Each row of a before or after table is a point. The points were changed in one or more steps. Then noise was added and the rows were shuffled. The steps act on how far a point lies along the listed directions, d1 being the first. What was done? A step turns or swaps two directions, mirrors them in a line or flattens them onto one, adds a multiple of one to another, or multiplies one. Angles are multiples of 10 degrees, from the lower direction toward the higher: turns from -170 to 170, lines from 10 to 170 but not 90. Use the fewest steps. Two steps may share a direction if one is a turn and the other turns, adds or multiplies; they go together, in the order done. Otherwise the lowest direction goes first.
In the rows, 128 means zero.

Directions:
(1): 141 81
(2): 81 115
Before:
106 95

112 116

133 101

84 119

116 127

131 104

71 87

84 211
After:
112 93

106 120

120 58

125 109

101 119

141 84

221 131

134 120
Steps: swap d1 and d2

Directions:
(1): 165 146 106 140 153 86 61 107
(2): 176 145 90 134 62 162 129 122
(3): 103 93 105 186 100 99 115 175
(4): 164 160 188 185 134 130 145 138
(5): 128 79 147 148 104 111 137 54
Before (11 x 8):
158 161 106 89 130 108 67 95

159 128 128 136 107 122 87 97

101 98 139 131 103 159 185 152

135 176 101 105 84 195 147 157

127 192 188 136 134 149 176 175

162 168 88 148 93 157 101 192

127 130 104 172 112 135 152 164

145 87 62 114 104 115 124 66

139 155 134 165 150 163 117 183

91 144 157 102 170 161 199 186

117 126 90 152 90 146 138 144
After, 11 rows:
167 134 166 136 106 118 115 53

97 143 184 125 165 161 212 177

133 179 223 160 120 154 198 155

136 160 135 131 68 202 175 134

99 113 51 115 88 144 127 145

159 128 42 105 131 111 94 106

109 93 147 162 112 170 152 126

101 101 60 132 105 133 144 151

108 135 95 104 132 153 141 200

161 132 129 141 107 122 86 100

117 80 95 136 41 165 148 112
Steps: mirror d1 and d5 in the line at 30 degrees; add -1.5 times d3 to d4

Directions:
(1): 94 136 96 179 67 127 113 71 124 172 146 140
(2): 120 85 106 132 110 104 129 189 55 156 149 101
Before:
101 102 91 174 93 91 136 127 73 164 160 112

112 150 123 148 97 134 118 94 146 145 134 137

134 119 129 124 130 130 117 131 129 122 120 124

124 110 112 163 87 116 117 103 125 146 149 138

141 107 132 111 136 120 151 173 98 124 130 102

142 107 138 118 140 134 139 164 92 107 130 116

136 115 130 96 147 118 136 181 94 109 128 95

137 96 123 125 125 122 125 178 71 145 141 86

131 137 120 105 131 121 135 158 143 118 115 117

140 129 136 145 121 124 121 104 125 131 117 135

120 157 126 138 106 130 122 105 155 136 133 136

135 131 144 109 144 112 148 141 127 107 113 127

125 109 103 151 91 114 113 105 107 156 137 118

135 188 152 119 146 160 128 40 226 103 96 159
After (14 x 12):
100 162 107 167 69 129 114 72 153 160 145 143

128 131 124 159 103 125 115 86 123 145 123 139

166 101 154 74 179 120 162 215 101 91 115 94

130 189 148 128 135 159 126 31 226 111 99 160

80 159 92 195 39 132 104 40 142 185 150 147

148 131 137 79 164 121 143 189 144 93 105 110

139 119 133 117 139 129 120 139 131 115 118 120

166 100 159 79 183 133 148 207 95 77 118 109

157 126 165 75 186 114 158 181 130 77 102 121

88 118 78 217 19 114 101 43 120 194 167 149

61 112 54 233 22 90 120 61 68 215 181 126

168 107 165 44 212 119 153 241 99 65 111 83

91 117 72 200 31 114 99 49 104 198 154 132

148 94 135 107 145 123 129 199 73 129 134 80
Steps: multiply d1 by 3

Directions:
(1): 90 108 122 112 201 115 101 164 59 132 127 130 131 118 104 155 143 95 139
 138 132 67 193 68
(2): 147 106 131 123 167 142 124 115 110 111 208 75 185 114 125 67 139 160
 117 80 172 154 172 159
(3): 82 131 117 120 136 224 176 100 111 155 104 136 111 122 135 101 61 70 156
 95 164 145 136 123
(4): 69 80 103 102 93 150 63 154 149 113 104 185 133 122 120 85 123 144 100
 117 77 150 181 166
Before:
146 117 122 125 130 77 81 138 148 105 142 132 149 127 116 145 185 179 97
 152 84 117 129 136

123 137 114 115 133 144 135 126 110 144 124 109 135 126 132 126 126 116
 135 124 140 114 146 112

110 117 114 111 135 119 100 149 109 120 126 136 143 124 135 136 154 134
 123 137 122 117 153 127

103 121 129 107 148 150 114 138 103 130 136 119 137 129 123 110 110 104
 132 114 134 115 144 113

114 128 124 138 124 137 120 130 118 137 91 147 106 128 128 135 111 110
 128 139 116 126 116 114

105 116 125 109 155 142 120 144 111 115 125 144 121 115 132 133 129 113
 114 129 122 112 168 121

117 126 129 115 142 158 136 121 112 132 135 118 136 108 123 130 103 122
 130 117 133 132 133 124

158 132 118 126 66 164 149 101 187 117 142 141 123 135 144 100 113 151
 120 91 135 186 77 195

118 134 121 119 142 140 144 129 99 145 124 130 128 134 130 145 117 96
 139 133 147 119 138 103

137 161 130 143 171 143 172 108 78 156 133 90 126 128 128 159 117 94 163
 126 176 88 112 78
After:
79 120 105 105 141 147 120 161 99 142 70 189 78 131 111 185 118 69 148
 141 109 77 136 81

153 165 132 147 147 189 201 73 105 156 161 68 145 126 143 108 91 109 161
 88 206 143 97 127

112 137 131 115 104 178 140 113 141 134 124 123 127 134 139 93 85 107
 132 106 138 152 105 142

111 134 127 118 123 183 154 107 125 139 118 127 123 112 131 127 82 111
 136 115 136 145 116 132

129 136 123 122 128 173 163 104 115 144 146 113 142 130 140 109 100 107
 140 107 169 155 128 136

115 115 123 132 153 158 121 122 100 132 133 120 135 118 126 99 109 116
 126 109 146 139 148 125

180 116 130 132 117 7 50 158 164 88 153 131 156 132 112 169 232 219 77
 180 54 106 116 140

138 125 118 121 102 110 106 135 143 115 134 131 148 129 145 124 159 160
 113 135 117 143 124 157

127 125 128 117 118 159 140 118 148 113 133 138 125 120 147 107 115 133
 109 113 128 153 136 160

129 144 113 119 111 165 152 109 129 146 122 108 134 128 142 112 112 118
 135 113 146 137 127 131
Steps: turn d1 and d2 by 140 degrees; add -0.3 times d4 to d2; multiply d3 by 2

Directions:
(1): 91 81 161 130 149 79 191 97 150 129 144 116 123 102 198 111 112 157 161
 147 179 92 75 79 127 120 114 107 108 141 135 86 180 96 50 98 218 144
 105 113 108 135 101 153 160 135 153 98 135 127 164 122 107 111 131 117
 173 203 97 88 116 101 148 198
(2): 93 84 101 88 107 109 91 139 122 114 162 167 84 152 103 151 183 96 130
 201 84 117 113 91 86 173 99 116 163 175 102 127 114 75 126 142 109 168
 123 98 74 133 92 100 112 86 174 128 116 106 173 92 93 122 90 89 199 103
 147 118 105 97 42 78
(3): 105 138 164 93 127 135 148 103 102 142 92 111 104 112 99 100 99 103 138
 114 37 145 131 158 120 162 93 84 120 185 111 88 116 179 78 128 133 175
 96 51 139 78 193 149 207 92 139 105 144 144 68 179 156 124 143 151 86
 118 110 98 103 127 59 146
(4): 158 72 134 118 127 161 66 117 125 154 124 129 176 123 57 92 136 159 154
 108 176 173 138 176 105 99 54 107 128 91 137 105 103 87 97 52 118 210
 176 99 132 125 165 184 113 99 170 170 131 110 122 110 101 170 171 110
 161 153 109 129 162 111 176 95
(5): 99 128 144 149 88 135 167 142 111 112 112 166 94 144 83 123 54 108 187
 108 174 72 105 170 103 154 134 153 170 192 147 110 111 91 71 108 153 95
 162 188 167 122 145 117 82 96 114 68 79 71 76 139 85 102 139 155 139
 108 118 162 100 170 141 72
(6): 138 69 87 142 99 122 57 130 117 117 154 147 137 137 128 182 85 186 129
 148 116 179 122 112 140 172 179 113 130 144 115 101 55 171 124 126 138
 129 191 155 162 68 108 113 112 189 115 143 163 106 79 93 142 91 150 151
 165 132 92 59 62 112 129 195
Before, 12 rows:
86 149 104 96 120 124 118 156 116 115 138 154 95 162 112 143 175 68 114
 178 58 80 135 103 106 163 133 132 154 169 107 159 140 93 180 171 77 108
 112 119 99 155 86 76 105 95 128 102 100 121 177 136 103 129 83 97 151
 73 171 164 127 136 48 50

99 123 116 81 102 131 117 148 113 135 144 137 107 146 94 132 184 75 109
 178 65 135 127 133 77 156 99 119 150 148 94 160 132 84 161 152 78 161
 98 74 85 147 132 103 145 76 149 143 115 126 166 136 130 146 75 92 150
 82 165 132 132 106 41 63

156 122 104 135 137 123 95 145 116 113 144 132 125 151 142 150 156 131
 107 154 110 133 124 135 122 135 146 128 126 109 119 154 96 139 157 152
 97 111 129 125 119 123 108 106 122 153 116 137 140 123 135 114 151 136
 120 117 130 108 130 146 122 129 128 126

159 113 120 98 142 162 92 103 138 158 111 87 169 97 99 104 172 135 118
 124 125 164 161 141 113 112 93 94 106 95 149 132 133 141 132 114 102
 189 113 66 106 137 166 173 168 114 165 188 163 168 141 138 140 170 145
 124 120 133 132 125 166 105 135 140

113 102 149 112 137 127 117 116 119 141 116 108 139 120 113 107 140 136
 127 124 95 151 134 125 120 147 99 96 118 132 121 95 124 139 105 112 126
 181 115 98 131 110 143 142 173 107 127 136 161 145 113 129 123 139 142
 136 136 135 113 79 118 97 101 145

116 113 119 143 101 144 87 141 112 118 120 145 129 144 77 138 91 153 154
 121 126 161 130 142 121 140 125 131 145 147 125 121 89 124 116 115 132
 122 173 138 171 115 148 110 94 135 115 127 139 93 81 128 115 129 152
 154 131 113 114 129 99 131 145 126

146 69 138 125 128 132 87 128 122 146 144 137 138 138 116 141 139 152
 139 140 161 128 123 114 120 118 111 111 129 116 153 111 108 93 101 96
 145 167 148 114 120 122 121 155 102 121 161 142 134 106 146 108 97 147
 142 103 171 164 109 106 126 106 156 132

127 103 109 128 123 129 113 152 126 139 139 130 124 124 136 138 111 137
 137 138 109 154 152 110 139 140 153 120 120 133 119 108 105 152 117 138
 125 139 150 130 133 107 133 127 122 147 127 141 138 116 111 123 143 118
 146 138 140 141 109 97 111 120 96 164

129 78 94 140 104 138 69 129 116 114 161 149 137 146 117 176 103 167 134
 141 123 180 120 133 146 151 163 121 125 127 131 116 63 146 138 130 128
 124 173 154 161 81 104 117 101 160 136 146 152 113 109 92 134 104 131
 141 153 125 108 81 96 118 136 164

117 106 157 101 158 119 146 88 131 141 109 106 136 115 133 95 127 122
 137 126 97 139 133 150 127 114 73 92 110 135 137 91 151 140 99 94 150
 198 103 57 115 111 169 189 184 101 151 137 149 145 134 150 140 140 152
 111 105 170 107 103 147 92 126 161

107 149 112 111 111 132 141 154 118 113 149 155 87 140 120 158 157 76
 135 167 91 109 128 112 96 160 130 146 149 182 112 142 118 92 135 156
 106 123 118 124 113 132 117 89 105 103 131 101 98 102 139 115 116 129
 80 107 147 95 151 134 113 134 70 69

116 149 122 137 128 119 114 133 140 132 132 147 120 139 120 141 154 120
 132 151 117 121 135 108 122 137 146 129 152 136 129 139 122 121 140 153
 111 118 144 150 122 127 124 89 118 120 122 134 115 118 146 120 123 108
 115 119 145 108 150 149 128 126 113 124
After (12 x 64):
114 125 139 126 136 121 171 153 136 142 127 129 115 119 141 102 128 107
 157 130 148 104 142 116 128 110 120 134 127 131 133 116 158 101 97 121
 140 137 118 130 111 152 140 135 121 108 139 122 106 116 147 139 114 134
 132 121 141 152 125 143 149 131 113 123

141 77 123 124 92 176 94 117 115 143 106 131 152 114 42 110 80 146 190
 104 191 137 137 192 87 145 99 110 147 153 172 97 88 108 65 70 131 175
 184 130 161 116 183 174 105 101 159 142 125 96 74 133 90 141 177 153
 153 125 105 139 122 139 169 100

149 115 120 141 109 163 103 136 120 125 110 157 146 157 51 118 95 117
 163 100 177 123 152 208 109 110 99 153 162 124 163 127 98 91 134 80 104
 145 189 166 159 133 165 159 65 95 121 139 95 85 102 117 94 139 164 122
 122 120 125 175 157 144 188 57

89 122 165 116 152 114 195 102 142 130 134 119 117 117 161 97 145 109
 152 130 146 104 96 122 131 103 92 115 105 129 146 116 179 88 89 118 171
 146 74 94 107 148 120 149 157 89 169 109 120 144 181 140 113 136 108
 109 131 166 128 131 164 117 129 131

145 108 153 105 134 148 100 129 112 155 123 129 127 141 90 118 167 110
 125 131 116 125 140 138 111 114 84 111 129 121 147 127 121 96 119 111
 112 178 114 82 107 132 152 156 121 81 166 143 123 120 148 136 106 164
 133 99 134 133 132 138 145 116 116 89

102 104 83 100 114 105 104 150 127 108 187 162 85 143 155 191 188 103
 119 217 73 130 113 57 98 176 145 128 137 176 96 131 112 89 141 164 118
 137 125 113 86 125 72 78 108 130 147 123 123 104 168 80 120 113 67 90
 197 117 143 86 86 96 44 114

66 68 74 86 105 85 74 146 112 106 179 171 81 164 139 188 168 109 119 237
 29 108 105 47 98 213 153 98 153 208 83 120 101 104 150 171 113 137 137
 103 87 111 45 67 117 134 150 107 135 105 175 95 100 90 81 92 222 98 137
 78 60 92 6 125

75 36 83 89 62 106 71 156 107 115 182 182 88 162 86 178 148 117 148 223
 97 136 88 106 55 208 120 111 179 194 86 120 83 53 117 129 114 172 162
 115 93 112 91 82 98 95 165 128 116 69 154 85 92 107 81 91 241 95 134 80
 64 85 32 84

121 105 139 123 140 102 145 124 114 114 134 125 103 136 154 127 130 123
 138 155 110 103 93 133 109 148 120 105 123 152 116 117 117 129 86 131
 149 134 104 95 115 111 123 126 161 126 133 101 137 115 128 135 139 127
 126 119 141 138 109 126 103 122 107 147

118 108 143 137 119 140 123 144 121 130 120 139 137 142 75 105 130 125
 158 115 176 111 130 153 100 129 95 137 151 126 146 119 126 73 106 93
 116 150 151 167 140 150 132 133 94 86 120 126 112 105 123 114 76 143
 140 129 160 117 130 142 139 127 152 64

109 117 138 138 151 112 139 123 148 127 135 112 145 122 159 117 147 156
 135 136 156 138 114 90 131 94 106 127 108 101 129 136 172 95 121 117
 164 121 114 110 120 167 114 127 122 142 135 139 150 132 169 127 116 151
 130 118 137 162 126 128 143 107 167 160

98 133 126 122 137 103 122 120 143 130 140 140 113 130 138 142 158 124
 131 165 93 125 123 88 125 154 139 109 143 154 121 119 129 128 119 155
 129 140 126 123 112 115 121 94 152 121 135 127 127 128 152 121 127 100
 111 116 157 123 139 123 114 107 88 153
Steps: turn d1 and d6 by -140 degrees; multiply d2 by 1.6; turn d3 and d5 by 140 degrees; add 0.5 times d5 to d4
